Each row of a before or after table is a point. The points were changed in one or more steps. Then noise was added and the rows were shuffled. The steps act on columns, c1 being the first. Write out the steps. A step turns or swaps two columns, mirrors them in a line or flattens them onto one, adds a multiple of one to another, or multiplies or shifts one. Angles are multiples of 10 degrees, from the lower column toward the higher: turns from -170 to 170, lines from 10 to 170 but not 90. Use the fewest steps. Two steps may share a column if one is a turn and the other turns, adds or multiplies; they go together, in the order done. Otherwise the lowest column goes first.

Before:
[[ 24  -1  39]
 [ -3 -53  12]
 [-15  36  11]
 [-32  -7  -7]
 [ 60 -10 -22]
 [-20  19   3]
 [ 22   8 -28]
 [ -8 -12   0]
 [ 17   3  11]
 [ 47 -21  22]]
After:
[[-11 -26 -28]
 [ 17  21 -33]
 [ 12   3 -10]
 [ 42  -3  24]
 [ -1  51  15]
 [ 15 -21  20]
 [ -6  10   4]
 [-13 -15 -13]
 [ 32  29 -10]
 [-21   2  10]]
Steps: multiply c1 by 0.7; turn c2 and c3 by -150 degrees

Before (11 x 6):
[[-11  -1 -38  11  14  26]
 [ 20  12   2 -36   5   5]
 [-29 -25 -44 -13   5  -5]
 [  2  17 -39 -24  -9  31]
 [  7  16 -19 -10   7  11]
 [  4  -5 -60  -5   5  10]
 [-29  -1  -3  17  17  14]
 [  5  13   6   8   5  11]
 [-29   8 -22 -41 -23  11]
 [ 13  36   5  22  -4  16]
 [-18 -30  15  11 -35  29]]
After:
[[  6  -6 -57  -6  -9  12]
 [ 10  34 -10  19 -17 -19]
 [-12   1 -35  10 -20  11]
 [  6  13  -3   9  -7   1]
 [-20 -30  32   9 -40 -35]
 [ 19  11  -3 -37  -5  44]
 [-29   7 -27 -43 -17  23]
 [-30   0  -2  17  -8   0]
 [  2  16 -46 -22 -32  27]
 [-31 -24 -31 -11   5  17]
 [  9  15 -29 -10  -7  22]]
Steps: add -0.5 times c2 to c3; turn c5 and c6 by 70 degrees; add -1 times c4 to c6

Before:
[[ -9  -5 -18  -9  10  -7  -7  -6  -4]
 [  8  -2   0  -9   1  27  -2  -5  -5]
 [  2   2  21 -13   1  -4 -16  -3  -6]
 [  0   8  16  10  -3  -9  -5   6 -14]
 [  2 -20  10  -5   3 -11  18  18  -9]
 [ -1   1  -5  -7   8 -13   4  60   1]
 [ -4   5  -9  12 -17 -11  -4   8  34]
 [ -6  -2  11 -16 -11  17  11   4 -18]
 [-14  14  17   6  10   1 -13  -7  31]]
After:
[[-23   2  21 -11   1  -5 -17  -3  -6]
 [-10 -19  10  -5   3 -11  18  18  -8]
 [-20  -5 -17   2  11  -7  -7  -6  -4]
 [-33  -2  12  -5 -11  18  11   4 -18]
 [  7  14  17  17  11   2 -14  -7  31]
 [-14   1  -5  -4   8 -12   4  60   1]
 [ 21   5  -9  12 -17 -13  -4   9  34]
 [-14  -1   0 -14   2  27  -2  -6  -4]
 [ 18   8  16   7  -3  -9  -6   6 -14]]
Steps: multiply c4 by 2; turn c1 and c4 by -70 degrees
